Every row gives one point. Examples show where two turns around zero, p and q, send a point. Write where each new point lands after one turn and then the other. Backwards means that the second turn is done in reverse. Each puzzle has new turns, and all numbers are rounded.

Turn p:
[ 23  43 -45] => [-40  45 -28]
[-33  25   8] => [ 1 22 36]
[-10 -42   8] => [  6 -43   8]
[ 20 -25  29] => [ 33 -23 -15]
Turn q:
[ 16  15 -33] => [  2  33 -22]
[ -4  42 -16] => [ 7 42 14]
[ 34 -21  18] => [ 26 -28 -22]
[-46 -37  31] => [-35 -48  30]
Where do these land?
q, then p backwards: [ 20 -41  -5] => [ 32 -30 -12]
q, then p backwards: [  2 -15   4] => [  5 -14  -4]
p, then q backwards: [ -9 -38  31] => [ 14 -11  47]
p, then q: [-42  40 -14] => [19  1 56]
p, then q backwards: [ 29  55 -15] => [ 11  26 -57]

Turn p:
[-27  21  -3   1   1 -17] => [ -9   8   4   9 -32 -14]
[  9  -2  10   3  10 -15] => [10 -5 18 -8 -3  2]
[-8  1 -1 -8 -3 76] => [-52  -4 -28  21  41  18]
[ 18   1 -12   2  11 -15] => [ 14  10  13 -12   7 -12]
[-19  -8  -1 -16   4   7] => [-18  -9 -14 -10  -7  -2]
[ 4 -8 -5  4 -8 -4] => [12 -1 -7  0  3 -2]
[ 12   6   8  -9  -8 -12] => [11 10  5 -7 -7 14]
[ 5 -7  9 14  2 -3] => [ 10 -12   9   6   4   2]
[  7  -3  -5   8  -9 -17] => [22  3  0  1 -4 -4]
Turn q:
[-34  28   1 -22 -16 -13] => [-10  17 -29  19 -35  -2]
[ 7  6 17 -7  7 -6] => [ -2  19   1 -11   1   4]
[ -5   5   5  -2 -23  -1] => [  4  -1   3   2 -24   1]
[-1 -4 14 -1 13 10] => [-16   4   6 -10   8   3]
[-11  -2   5  12  -3  -5] => [ -4   2   9   7  -5 -13]
[ 19 -23  -5  10  30  31] => [-14 -22  15 -15  40  12]
[ -4 -11   0  -1  16  -6] => [ -6   2  -5  -6  14 -12]
[ 24   1 -15  20   7   7] => [17 -9 15  7 23 12]
[  4  -1 -21  -8 -31 -15] => [ 29 -14 -13   5 -22  -4]
Where do these land?
q, then p: [ -7  -9 -15 -14  -2 -20] => [ 19  14  -5 -11   3 -16]
q, then p backwards: [-14  28 -10 -14  -8   7] => [-17  10  10  -3 -29   9]
p, then q backwards: [ -6 -12  12   8  -6 -12] => [  5  -4 -12   0 -19   3]
p, then q backwards: [ 41 -18  10  37  -1  -7] => [ 40  -3 -27  34   1  -5]
p, then q: [ -8  21  -3 -11  16  -3] => [ -9  15  -5   7 -23  -5]
p, then q: [-16 -10  -4   1   1  22] => [ -5 -13  -8  11   9 -20]
p, then q: [10  1 11 -8 -1 14] => [-19  -5  -1   2   6   8]

Turn p:
[ -3  43  42  -2 -34  27  59   4  45] => [-35  43  42  14  17  35  34  50 -28]
[-26  25  41 -25  -6  -5  53  17 -54] => [-40   1 -27  47  23 -34  27  51  -5]
[ 45 -34 -33 -47  25 -27 -29 -26  19] => [  6  -3  20 -65 -16 -37 -16 -32  46]
[  8 -22  -8   6  30  19 -23 -11  -4] => [ 35  -9 -12 -20  10  -2   7 -22   8]
[-45  28  31 -29   4 -33  -6  14 -29] => [-40  -5 -15  41  41 -29 -26   6   3]
[ -9  -4   6  27 -37  16 -15 -30  -2] => [  0 -20  18  17 -12  17  21 -29 -30]
[ 16  36  12  22   7  -2 -31  63 -75] => [ 28  -7 -55  28   0 -48 -42  28 -58]
[ 45 -22 -41  13  19 -37   4  -4  13] => [ 29  12  10 -21 -52 -12 -20  -5  39]
[  5  -3 -44  -4  51 -19 -32 -32   6] => [ 24  21 -15 -20  -4 -14 -18 -57  40]
[-15 -27  32  25 -27  20  24   7  47] => [  3 -19  41   7   9  57  19  29  -3]
[-21 -20 -38  13 -31  40  -4  -2  34] => [-10 -13  -5 -27 -17  65  11 -19 -12]
Turn q:
[ 32   6  -9  32   7  21   0  14 -36] => [ 15 -12  -9  12  -5  54   8   0 -22]
[-15 -48  27 -36  15  60 -14 -38  21] => [-20 -31  17 -55  24 -27  10 -66  -9]
[ 33  20 -33   7  23 -36 -30  15 -14] => [-7 14 -6 48 31 34 13 25 17]
[-13  32  26   2   6 -15  42 -17  50] => [ 20  34  36  -5  -3 -48 -23  17 -27]
[  5  57 -34   4 -13   0 -31  26 -15] => [  1  -5   6  42  -1  41 -42  16  30]
[ 14  39  11  12 -38 -52  49 -41  34] => [ 61  68  -5  10  -6 -44 -23  19  -5]
[-41 -71  13 -40 -19  23  17 -35   3] => [-26  -4 -23 -71 -14 -44  18 -46  11]
[ 13 -14 -10  57 -29 -34 -21  33   7] => [ 33 -10  -2  43 -35   8  42  24  25]
[ 38 -12 -10   2 -19 -17  -6  63 -12] => [ 19 -27 -13   1   1  32  24  54  26]
[-41 -20  51 -33  25  27  -6 -27 -22] => [-42 -32 -20 -26  10 -38 -16 -37 -37]
[-25  11 -32  -8  43  22   1   7 -16] => [-53   8  18   0  -2  31 -13  -5 -10]
Where do these land?
q, then p backwards: [ 21   5  56   4 -21 -18 -27   4   3] => [  1 -23  32  17  20  -1 -20  12 -48]
q, then p: [ -4 -21  25 -42  11   8 -29 -16  -1] => [  1  -5  -5   0  12  -4  -2 -24  58]
q, then p: [-11 -18   5  -1 -16 -14 -34  35  13] => [  4 -18  23  -2 -11  34 -10  23  27]
q, then p: [ 26 -45  12   9  -5 -14 -12  -3 -15] => [ -2  16 -14 -10 -32   6  25  16  33]
q, then p backwards: [-25  -3  -3  -6 -27  20 -36 -42 -35] => [-36  -3 -48   1   9 -18 -36 -20 -20]
q, then p: [ 30  30 -36 -12   6 -37  21  15  15] => [ 18  40 -11  -6  24  10 -31  30 -30]
q, then p: [  2 -38  31 -14 -51   6  -5 -17  24] => [-17   5  40 -29 -30 -26  -4  -1  43]
q, then p: [-17  -3  21  -5   0 -42  25  19  -8] => [-18  -5 -22  11 -23   2 -41  20   1]
p, then q backwards: [-42  42 -64  52  66  64  26 -48  12] => [ 61 -34 -73  39 -21 -22   5 -79 -55]
q, then p backwards: [ 19  51 -48  14  37  27  71  53  -6] => [ 18  24   4  25 -43  18  30  58  86]
